Each row is a point. To make a cloud, some directions were put in groups of two or more. Within a group, all points are equally far from the middle, so they leave a hole (a ring in 2 directions, a hollow ball in 3). The other directions are filled evenly. Then the cloud was stretched, turned, moved and blurred a little. Count the holes, and give their numbers of directions, smallest first.

Cloud, 19 rows:
[[-0.46  0.12 -0.03]
 [ 0.04  0.65 -0.39]
 [ 0.46 -0.06 -0.14]
 [-0.17  0.67 -0.10]
 [-0.12  0.53  0.25]
 [ 0.27  0.27  0.33]
 [ 0.29  0.48  0.24]
 [ 0.40  0.54 -0.01]
 [ 0.20  0.69 -0.14]
 [-0.14  0.29  0.35]
 [-0.12  0.28 -0.63]
 [-0.36  0.18  0.20]
 [ 0.21  0.31  0.34]
 [ 0.27 -0.22 -0.14]
 [ 0.37  0.33 -0.51]
 [ 0.29  0.22 -0.58]
 [-0.27  0.33  0.27]
 [-0.48  0.13 -0.07]
 [ 0.18  0.70 -0.15]]
Holes: 1 (3)

Cloud (31 x 4):
[[ 0.41  0.58  0.03  0.15]
 [ 0.40  0.62 -0.59 -0.08]
 [ 0.38 -0.34  0.52 -0.12]
 [-0.11 -0.38 -0.44  0.12]
 [ 0.01  0.14  0.10 -0.65]
 [ 0.23 -0.20 -0.52  0.17]
 [ 0.09  0.33  0.06 -0.25]
 [ 0.50  0.25 -0.12  0.31]
 [ 0.14  0.04  0.00 -0.06]
 [-0.05 -0.29 -0.31 -0.49]
 [-0.19  0.20 -0.43 -0.70]
 [ 0.28  0.28 -0.49 -0.26]
 [-0.16  0.52 -0.19  0.03]
 [ 0.31  0.54 -0.13 -0.14]
 [-0.24  0.45  0.70 -0.20]
 [ 0.08  0.15 -0.36 -0.26]
 [ 0.39 -0.13  0.51  0.06]
 [ 0.12 -0.20  0.20 -0.70]
 [ 0.40 -0.18 -0.09 -0.40]
 [-0.14  0.44 -0.19  0.27]
 [-0.45  0.14 -0.01 -0.66]
 [-0.26  0.47 -0.53  0.10]
 [ 0.53  0.13 -0.44 -0.05]
 [-0.48 -0.21  0.36  0.38]
 [-0.30 -0.01  0.29  0.57]
 [-0.52 -0.15 -0.02 -0.11]
 [ 0.27  0.36  0.23  0.08]
 [ 0.18 -0.19 -0.50 -0.51]
 [ 0.68  0.32 -0.34  0.06]
 [-0.46  0.21 -0.15 -0.14]
 [-0.27  0.81  0.41 -0.45]]
Holes: 0
